Each wall is flat, endless, passes through zero and stands at right angles to its row. A trip goes straight from one point to another. List the walls that it crosses, first one first.

Walls:
(1): [-42 -13]
(2): [-65 -31]
(3): [87 21]
(4): [-9 16]
(5): [ 28 -22]
Trips:
[-18   0] to [-53  95] => none
[-23  59] to [-68  31] => 2
[ -7 -18] to [ -1 -53] => none
[8 8] to [-11  12] => 5, 3, 1, 2
[-13  17] to [-32   5] => none
[ 10 -24] to [-72  20] => 1, 3, 5, 4

Walls:
(1): [-63 -21 -50  17 -52  13  64 -35]
(2): [ -3  24  67  -1 -13  13  37  -9]
(3): [-31  -2  95  65  12 -27 -44 -11]
(4): [ 66 -25   1  23 -34  -1 -41  -2]
(5): [-75   1  -6   1  49  -2  20 -30]
(6): [-48  34 -50  51 -13   5  25  72]
(7): [  8  12   9 -13  -9 -44  -4 -59]
Trips:
[  2  11  45 -12  19 -38   5 -22] to [ 38  26  27 -35   0   0  12 -26] => 5, 4, 3
[-27  45  21 -10  22   2   5  45] to [ -7 -27  -4  23  31  56  41  35] => 3, 1
[-50   9 -41  -4 -19 -27  48 -21] to [-22  16  31 -60  -2 -37  -3  24] => 2, 6, 1, 3
[  5 -31 -39  31   5  33  28  36] to [-39  22 -28   0   9  27  77  45] => 4, 5, 2

Walls:
(1): [ 23  -6  -4 -20  59  -7   8 -29  -2   5 -24 -50 -17 -11]
(2): [  8 -25  21 -59  23 -38 -44  -7  66  10  59 -17  33  12]
(3): [-75  48  36   9 -17  20  18 -39 -15  30  54  48  42  33]
(4): [-17   5 -33 -27 -12  10  32 -37  46  38  33 -11 -34  34]
(5): [ 38  -4 -60 -61   5   8 -18  50 -29 -31  38  17  51   5]
Trips:
[  5   4  28 -26  59  28  32 -13  15 -30  60  31  -2 -25] to [-11  20  33 -28  -9 -54 -28   2  25 -28  -4  -7 -50  10] => 5, 3
[-44   2  34 -35   2 -12  -4  21  32 -76 -18   7  68  18] to [ 16 -50 -13 -10 -24  37  13   1   1  12  62  -8 -51  31] => 4, 3
[ 22  55 -48   5 -11  44 -95  11 -15  16   8   3 -19 -53] to [ -7  45   4 -55 -10   9  -7  47  10  34  25  29  81  37] => 2, 3, 4

Walls:
(1): [  5  -4   3  50  -6  -9  19 -20   1  27   4   6   6  -7  22 -40 -43  15
 -23   6  22 -12   6  -1  17 -40  -6   9 -48   6 -15   6]
(2): [ 11   1 -11 -27 -36  83  32  51 -30 -68   6  63   2 -50 -50  35 -19 -43
  75 -45  59 -14  16 -18 -42 -16   1 -34   7  58  37 -71]
(3): [  4  61 -46   7   4  39  36 -27 -16  29 -23  39  -4  75  32  12 -47  -6
  14 -16  -7  39 -47  -2  68  17  -6  31  51  32  -1  33]
(4): [-22   2  39  -2  30 -20 -60   8  -5 -43 -18  46 -16  22  49  47 -20 -16
  66  22  56  35  33 -13 -22   6  25 -52  -7 -69 -27 -17]
(5): [ 29  -9 -10   7  -7 -17 -15  19  11 -10  28  18  -3 -11  -1 -22 -23  51
  41  32  12 -18 -52 -26  16 -43  12  47 -51  47 -23 -45]
Trips:
[ 17  72  14   9  -9  -5  10  38 -41  17   3 -59   3 -25 -11  35  -5 -21
 -19 -32  -9 -20  -1  14  44  74   9 -33   6 -39  10 -95] to [ 11   2 -41  20  36   6  29  23 -22 -48 -45  47   0 -31   6  44  13 -14
   3 -24 -23 -14   2  -3  61  -4 -28  19  32  14 -49  48] => 3
[ -7  69  64  57 -18 -42  31 -17  49  70 -42  50  23  12  -4   9 -37  30
 -83   3 -16  48  50   1  16   8 -43   2  -1  16  54 -10] to [-30 -28 -10 -37  41 -36  30 -22 -36  -4 -31   4  46  78  -3  -4  41 -15
 -48 -28   7   8  33 -22  73 -12  -4 -34   8 -53 -15 -23] => 4, 1
[-11   3 -28 -21 -44   3  33  20 -21 -53 -62   4  31  29  15   1   3  38
 -31  36  48 -26  -9  52  -9  37 -10  56  19  74  -1 -34] to [  8 -14 -15  46   2  -4 -13 -14  -2   4 -39   5  26  10 -63 -60 -13 -34
  20  -7 -47  74  -2  21 -41 -51 -17  34 -13 -25 -12  21] => 1, 2, 5
[-10  29  45  -4  47  -3 -15 -23 -49 -31 -61  -8   1 -25   1 -55   2 -35
  14   6  -8   5 -45  14  25 -11 -18 -37  38  39  82  73] to [  1  22 -27  -6  25 -59   2 -44  -8  21 -30 -23  37 -63 -12  86 -16  21
   6  15  26  40 -30 -18 -38 -10  12  40   9 -37  45  45] => 4
[  4 -28 -29  48 -22 -24  19   7 -26  23  -5 -41 -16 -40  -3  11 -12  27
  50  -8 -21  14   3  10   6  -7 -13  15   8  18  34  -3] to [ 36  30 -75  25  13  12 -17   4 -40  15  17 -51  18 -75  22  -4  -3 -55
 -28  -2  10   6 -56 -20 -52 -11 -19  -9  39   1  10  22] => 3, 5, 1
[  6  32  27  -9  38  43 -49 -18 -31 -42  29  64  -5  48   2 -24  16  27
  29  26  27 -25  60 -14  -9  41  23 -39  -5   8  19 -53] to [ 13  60  16  -4  19 -68  23  41 -10 -22 -20  10   3 -92   5   4  13 -69
 -15 -25  14 -11 -40  17 -44 -19  62  37  35 -23 -71 -21] => none

Walls:
(1): [ 35  38 -17   7 -41   4 -23  15 -38  -1  18 -23  -5 -20   5 -20 -58 -20
 -10  72 -19 -14 -19 -25  57 -36  16  16  45  47 -27   0   5   2  37 -17
 -39  -2 -22  45  39 -28 -27   6  46  28 -10   1]
(2): [ -3 -14 -16   0 -39  -5  50   8 -13  37  69 -73 -52 -25 -34  35  25  -5
  40 -31  23  39 -10  17  67 -16 -18  -2 -31  -4  77  22   5  27  10 -43
 -38  49  19  13  15  20  36  -2  26 -21 -50  68]
(3): [-20  -2  -7  13 -26 -50  -8  10 -22  40  16  12  24 -25 -48  17 -27  27
   2   6 -14 -14 -26  34  -2 -25  15 -22  27 -47  19  -6   3   4 -34 -24
  -5 -43  29 -21  25  53 -18  14  25 -26  31  11]
(4): [ 32 -13 -49 -19   6  35  25  23   2  22  13   9 -13 -17  22 -33 -19 -50
  10 -24  12 -37 -35  32  32 -11  11 -15 -29  -2   8  50  -2 -11 -40 -45
 -27 -12  70  31 -21  13  27 -20   8   0  26  23]
(5): [ -4   6  10  31 -44 -36 -21   2 -27  35  71 -24  54 -44  28 -22  44  24
  33 -18 -14  13  -7  33  29  85   3 -22  25  -9 -28 -35   2  -9  17   5
 -33  -4  38 -16 -26   5 -10  11 -13  -4 -15   2]
(6): [ 11   5  18  17  -4   9 -14 -17 -64   5  -7   6 -25  -1   0 -21  31  10
  12  25  39 -24  12  16  16 -42 -37   0  32  -6 -20   9   0  -4  27  15
  28 -21  -4  35 -11 -17  13 -21  26 -26   3 -48]
(7): [-29 -32  17 -11  50  11   3  35 -27 -37   1   6 -13   8 -56   0 -48 -34
  24 -18  16  50 -19 -23  44   9   4 -60  -8 -26 -13  13 -67 -16 -48  -1
 -13 -11  69   7 -12  77 -18  40 -30  14 -41 -18]
Trips:
[  6  13  18  23   6  43 -15   1 -84 -10  -6 -62  11 -42 -36  60 -56 -82
 -10   6  23 -27  -9  39  16  28 -10   8 -29 -15  18 -44  -8  -2 -19  -6
 -10 -54 -28 -32  21 -18 -16 -68 -20  -3 -27  14] to [ -8   7 -25  28  13  20  -9 -21  -1  41  31   5  18  15 -25  62   9  41
  42   9 -12  -3  27 -13  44 -26  15  16  31  -7  19   2  38 -27  -9 -44
   9 -46  23 -18  49 -15   5 -21 -31   5 -29  45] => 6, 7, 4
[-12 -24  25 -59  52  23 -42 -16   6  14  -3 -40  18 -26 -30   2 -11 -42
  28 -12   6 -26 -10   5  43  36  45  -4 -20  -4 -19 -28 -33 -24  -7  48
  22  29 -34  11 -52 -41  -7  16  -6  -4 -42  55] to [-20  -6 -23  33  70  -1   1  14  57  40 -16  -2  26  -9  -5   4  -3  16
  40  14 -24 -26 -10 -95   6  26  -8 -18  -9  14  -4  81  11  -3 -15 -10
  -7  -5 -29  19  36 -27  27   4 -31  -5   4 -11] => 4, 2, 5
[  1 -38  13 -30 -33   3  24  10  27  16   3  -9  20  -8  16  29 -24 -52
  44 -18  17  34  32  17   3  13 -14 -35  39  -6 -27  -9 -28  27  -6   6
  -4 -24  25 -33  12  -2 -58  19 -18  19  24  -7] to [-35   5   8 -35  21  43 -33   5 -26 -22 -11  25  38 -14  -8  -3 -10  45
  23  46 -17 -28  17 -29  50  15  -4  22  -6   4   3  25  29  -9 -15  51
 -16  49   5  35 -17  12 -26  10 -19  12 -52 -15] => 4, 1, 3, 6
[ 35  -2   8  44  26 -29 -19  20  11  37  21 -70   1  28  -1  -3 -16   1
  -4 -33  33  29   8   2  -1 -44 -16  18  15   0 -15  17 -33  26  66  13
  71 -45 -24 -28 -15  31  25 -21  -7  28  37 -14] to [-15  53 -47 -20  40   6   5 -30 -14 -13 -61   4 -51  -3   6  10  73 -42
 -31  16  33   7 -72 -60 -28   8  12  29  31  -9   0   3  46 -33 -30 -19
  15 -12 -15 -23  38 -18 -24   2   1 -67 -21  -8] => 3

Walls:
(1): [  0  45 -26 -46   2 -35 -15 -37  16  -6  47  31  -8  27  29  23  14 -47
   9  -3  -5  29 -48   8   9 -12   1 -19 -51 -24  -7  13 -35 -30  38  16
  14 -11  -4  28 -26 -31 -15  57  17 -23   0  17]
(2): [  3  21 -50  51   8   1 -11  42  37 -40  -3  29  80  37   4  38 -28  -6
 -28   6 -44  -9  22  32  31  20 -43  23 -25  14  -9 -23  11 -34  18 -25
   7 -40 -18  13   5  10 -36 -31 -43  17 -16   3]
(3): [ 52  -4 -19 -36 -23 -24  25   9   6  24   6  19 -13 -15  16 -25  -4   0
   1 -25  35  -4 -48  26  35 -44  24   5 -26  -6   2 -13 -30   8 -47  17
 -11  47 -24 -14 -40  17  17 -22 -37  -2   8  43]
(4): [  5 -15 -69  41  11  -4  16 -16 -20  21  19  -2  39  14 -24 -24 -41 -11
   0   8  -9   9  12   0  -6 -56  15  -4 -18 -41   8 -15  32   0 -11 -39
 -45 -27  -8 -22  21 -60  -1   6  -2   8   8   1]
(5): [  5  16 -23  19  -4  16  10 -26   5 -27  26  43  10  33 -53  19  -8 -30
  51  47 -45 -14   9  32  28  26  52 -54 -15 -53 -49  -5  21   1 -55  13
  -4   1   4 -24  -7 -40 -29 -22  30   5  -7   3]
Trips:
[ 13  34  36  34  -2  21 -18 -32 -18  -4   7 -33   4 -27  29   5  25 -50
  51  13  -4  12  24  -1 -42  12   0  -8   2  -7   1 -62 -33 -31 -25  13
  -4   8  -7   5  19  -6   6  40 -30  -7 -13  -3] to [-35  -4 -47 -21  17  13  39  33   3   2  17  19   9  -7 -21  15   6 -27
  20   2 -24 -49  -7  19  -7 -22 -42  -3   2   2   7  11 -16 -41  13 -57
 -25 -41   5   7 -21 -31  -5   5  19 -30 -33 -15] => 4, 2
[-29   1  -8  25 -44  50  40   5  14   8  -1   3 -19 -12   9   3  23  16
 -13 -53  95   3  25 -20  -8  -9 -18  58  -2  10   2  18 -29  14 -25  31
  28 -36   3 -17 -24 -25  16  46  17  16  -2 -30] to [  5  -9  34 -33 -37   7 -19  49   4 -15   0 -15  -9  18   9  14   2   2
 -40 -11  20  10 -11 -25   4  25   1  18 -38   4  -4  -9  17 -30  42  28
 -11   2  20  -3  -7 -24  14  37   3  25   4  19] => 1, 3
[ 14 -16 -21  13   8  17 -25  14 -35  -7 -11 -15  -9  13   7  19  28 -29
  13 -29  57  -7 -26   4  22  15  46 -42  51  14 -24 -20   3 -33  45   4
  -5  33 -30  33  -4  18   7   8  -6  -2  -1  -3] to [ 18   9 -23  10   5 -35 -39  24  20  15 -15 -22  -3  31  -5 -30  14   8
  26  -6  18  47  26  27   1  42 -12  41 -10  10  65  52  13  23  -6 -20
 -15  41  -4 -33 -33  49  43 -67   1   9   7 -72] => 1, 2
[ 16 -42  -7  50  16   7 -50  31  -2 -58  34  31 -15   7   9 -50  32 -35
  37  45 -25  10 -14  15   6  44   2  33  25 -11  25 -54  -1  -4  44  35
  -5 -27 -26 -16   5  -8  -4  50  -4 -29  51  10] to [ 34   0  57  14   8  10  15  64  24 -60 -16 -35 -32  13  -6  47  23 -31
   9  18  -9  16 -33  -1 -38 -21 -44 -12  -3   4 -38   7 -12  41  44 -14
 -16  11  52  10 -44 -12  22  30  18   2 -30  19] => 4, 5, 2
[ -6  -3  65   4 -18  38 -81  -2 -55 -10 -12   7  36  18 -71   8 -11  -1
 -40 -37 -58 -22 -14  17  33  -7  27   0 -13  -2  -5  -5   7  21  21  33
 -12  -2  27   6  -9 -15   8   8  50 -35 -14   8] to [-21 -21  -9 -12  37  22 -14  13  -5  23 -15   0 -16  22 -17  26  63  -4
   4 -48  -9 -24  30  48  46  21   5  23 -26  29 -13  25 -46  36 -19 -16
 -16  14 -12 -21 -41  29  25 -27  29  49 -24 -14] => 2, 3
[-16 -29   2 -18  18 -30  -8  31   2  52  16 -58  -3   0  -5  62  28  50
   9 -14   8  23 -40  32  13  12  26 -10  38  34  28   2 -28  18  20 -17
  90  13  28 -14  35 -61 -36   6 -37  -2   5   2] to [ 17 -11 -60 -32  -6   3  20  24  49  18  -2 -33 -10  49 -32   6 -34   9
  63  53 -10  59  -6 -25  33 -41 -12  11 -59 -33   3  19   0  18  43  -2
 -17 -20 -34  30  40 -43   8   9   6  -6 -31 -63] => 4, 2, 5

Walls:
(1): [ -9  31  12   7   0  35  -5  24 -12 -18  88  18  -6   2  13  11  10  -6
  10 -21  15  20  -8   0 -18   4  25 -19  11   6  35  16 -23  15  27  28
 -30 -41  -1 -28  45 -59 -14   3  20  -7 -21  11]
(2): [ 54 -17 -28  10  51   0   6 -47  -7 -33 -42   7  62  14  17   6 -33 -13
  22  24 -20   5  -4  15 -48 -34  17 -46 -75 -29  10   1  19 -32  29   3
 -10 -12   8  18  -7 -31  25  17  14  -3  29  15]
(3): [ -5   6   6   8 -94  36   2 -25  -5 -73   8  -5 -43  36 -21  19 -11  13
  49  58  35 -13  -5 -54  -5 -14  16  -8  14  27  12  -6   7  22   0 -23
  -7  12   5  81 -20  31  23 -27  -6 -27  86 -16]
(4): [ -9   6 -24 -31 -12 -13  24  16  27 -45  17 -60  -2 -15 -79 -23 -10  12
 -26  -1 -19  14  14 -30  29 -19  15 -16  40 -36   6 -52   8  43  -6 -29
  16 -12   4 -10  -7  -4 -24 -10 -17  -2  19   8]
(5): [  9   4 -24   6 -34 -11   2  22 -17  26  15  -4  26 -55  -1  39 -24  25
  -9 -40 -39   6 -20  47  30  -8 -15   0 -86 -31   8  62 -15  26  19 -33
 -25 -29  -3  35 -16   6  21  38  36   0  19  13]
(6): [ -7 -21  32 -14   2  -7  24  -5 -21 -31   2  -3 -16   4  30  -9  -1 -36
 -29 -75   8 -23  12 -46   1 -36 -49  15  -7  42  17 -32  19   8  22 -39
  28 -53   0   2 -36   7   1 -25  -8  -3  29  -5]
(7): [  5 -40  27  -1 -31 -52 -44 -16  20  10  23  19  13  -2  64  23  -1  25
   1  41 -53 -15   1 -12  36 -26 -17 -57  11 -36 -27  55  11 -15 -35  27
  37  10 -15 -14  -1  78 -34  30 -35 -14 -32 -28]
Trips:
[-16 -15 -45 -20  35 -37  -6  73  41  47 -17 -22  -8 -35 -56 -14   3  34
  -9 -23  16   5  -2  -1 -26  10  -4 -25  48   6 -16  11   6 -33  48  24
  -2 -29  -6  19   3 -11   1  37  18  -1 -22  -6] to [  1   5  17  20   8  16  76   6   3 -44 -29 -24  18 -13   3  39   1  27
  11   1 -17  -7 -20  35  52  36 -41 -26  53  -6 -44 -14   3  13  -7  16
  -3  58   3  17   3  16  20  24  -5  37  16  -3] => 1, 7, 3
[-57  44  -4  15 -14 -76  10  32  24   5   1 -30  30 -11  18 -38 -25 -12
 -13   4 -36 -14  21  -4  -5  -2  18   7 -43   0  -8  22  -6 -11 -24 -19
  -3   7  31 -20   1 -16  12   0  12 -16  12 -35] to [-54 -13 -25  -7   4 -56  -2  67   5 -13 -21  17 -14  -7 -26 -57 -27  10
  26 -17 -26  -9 -14  46   6   9  44 -47  27 -20 -32  -1 -51 -42  17  28
  -4  15  -7  -9  19  -6   2 -25  -2  -3  -6  -2] => 2, 5, 1
[ -9 -18 -59  -2 -25  25  38 -47 -18  33 -52  58  46  11  -5 -18  30 -12
  29 -49  15 -15   3  -2  40  24 -67  -8  60   3  47  19  48   6  45 -32
  -4 -17   5  34  -4  55  33  12  39  36  22  26] to [-40  11  -1  27  55 -11 -16   9  25  18   3  35  -8  14  -2 -21   8 -18
 -11 -11 -36 -39  18   9 -24 -33 -21  26  15 -27  33  23   4  31 -41 -37
   1  15  38   6  74  -6  10   0  -4  18   4   7] => 3, 2, 5, 1, 6
[ 19 -18  11 -29 -12 -14  21  57 -39  32   7   1  -6  41  44 -21   6  -7
  15  24 -19  23  45  23 -11  34  23 -44  -6  13  13   5  30   1 -22  15
  26   9 -22 -14 -10  -5 -11  -9  -5  56  25 -37] to [-31  46   8  39 -27  33  10  10  -9 -14   2  22  -4 -32  -5  -4 -20 -18
  31 -53 -23   9 -25  54   4 -24  -1  30  39  20   3  31  29  11  32 -25
 -27 -45  -5  21   3 -21 -33 -24  43 -52  43 -52] => 1, 6, 3, 5, 7
[ 10 -39  -2  17  20  -6  21 -24 -42  10  62 -33   7  22 -12  16 -31   8
 -23  19  24 -12  -8  11  61   1  30 -17  31   3 -38 -10 -25  10 -13  36
  17 -17 -30 -20 -24 -12 -50   7 -63 -30 -11  23] to [-17  95 -42   3 -29  -6  24   8   7 -32 -33 -15 -16 -32 -35   4 -35 -21
  14  -9  -3 -14  -3  17 -17   2  18  13 -29 -17   5   5  -8 -58 -38  40
 -49   2  20 -37 -33  29   9 -57 -19  49 -18   8] => 7, 1, 5, 2
[ 22   4 -55   2  38  22  34  17  -9  -8   1  41   5  52  -9  -6  19 -55
 -17  18  19   6  10  -6   7 -13  25  -1 -49  27 -72  52  52  28  34 -40
 -49  12  28   7   9 -32   8 -29  30 -55 -29  41] to [ 18 -23   4   3  40 -33 -14  -7 -32  16 -19  -5  13  49 -15  -9  -5  26
   0  59   8 -60 -18  10   2  38  27 -13   6  24  17   3  17 -38 -48 -23
  40  -5  13  57  -8 -12 -26  36  -8  -5 -67 -37] => 5, 1, 7
